Each point is reached from the start by the listed moves, each made once or not at all, plus a little noise. Is the number of moves made odd or even? Then give how often each move was made.
In the rows, 128 means zero.

Moves:
(1): [188  87]
(2): [166 189]
Start: [106 105]
Points:
[206 134] => even (1, 1)
[107  97] => even (0, 0)

Moves:
(1): [166 144 100 130 117 122 122 126 130 139]
(2): [133 135 121 100  48 113 129 111 125  81]
(3): [124 123 162 127 113 102 118 152 121 118]
(4): [136 160 147 148 135  95 119 111 126 132]
(5): [140 145 124  92 164 140 107 135 121 122]
(6): [139 139 169 148 104 136 118 134 116 105]
(7): [148 152 123 109 107 118 179 121 111 145]
(8): [146 170 116 117 109 126 129 152 184 141]
Start: [128 131 130 127 134 140 110  98 131 139]
Points:
[233 249 114  56  15 126 128 108 149 103] => even (1, 1, 0, 0, 1, 1, 1, 1)
[145 167 152 115 101 113 100 146 180 141] => even (0, 0, 1, 0, 0, 0, 0, 1)
[154 183 182 141  37  98  94  69 112  73] => odd (0, 1, 0, 1, 0, 1, 0, 0)
[166 179 196  93 108 126 122 128  86 116] => even (0, 0, 1, 0, 1, 1, 1, 0)
[165 194 219 146  79  76 133 102  94 128] => even (0, 0, 1, 1, 0, 1, 1, 0)

Moves:
(1): [139 150 118 127 118 114 140 124 119 133 114 142 123 124]
(2): [133 142 128 118 138 105 140 143 132 143  93 175  98 103]
(3): [111 136 136 137 113 148 118 125 114 132 138 130 127 133]
(4): [125 133 109 142 134 156 138 118 159 146 109 123 130 132]
(5): [136 111 124 139 146 154 146 121 134 137 148 150 140  90]
(6): [122 128 118 158  89 177 154 136 155 159 125 146 111 169]
(7): [136 112 119 160 111 140 127 168 158 107 112 141 142 110]
(8): [113 126  90 133 100  83 105 167 119 153 116 109 152 129]
(9): [168 119 135 124 145 136 111 127 134 139 109 116 136 129]
(10): [110 117 159 145 113 134 153 137 123 134 134 128 147 114]
(11): [137 121 140 157 164 110 106 113 111 111 150 117 142 138]
(12): [114 137 111 118 103 122 102 113 136 130 106 129 154 182]
Start: [177 129 140  98 103 143 134 114 154 134 159 133 124 136]
Points:
[198 139 153 156  65 168 134  93 165 173 128 145 168 224] => even (1, 0, 0, 0, 0, 1, 0, 0, 1, 1, 1, 1)
[184 132 116 170  81 227  99  81 191 185 131 124 159 249] => even (0, 0, 1, 1, 0, 1, 0, 0, 1, 0, 1, 1)
[216  90  91 157 106 126  67 153 173 146 132 125 226 150] => even (0, 0, 0, 0, 1, 0, 1, 1, 1, 0, 1, 1)
[241 125 114 156  78 200 188 160 217 184  87 232 107  88] => even (1, 1, 0, 0, 1, 1, 1, 0, 1, 0, 0, 0)
[157 153 147 152 106 168 153  83 161 175 123 207 156 128] => even (1, 1, 1, 1, 1, 0, 0, 0, 0, 1, 1, 1)
[165 128 124 188  28 231 205 154 231 169 117 175 136 146] => odd (1, 0, 0, 1, 0, 1, 1, 0, 0, 1, 0, 0)
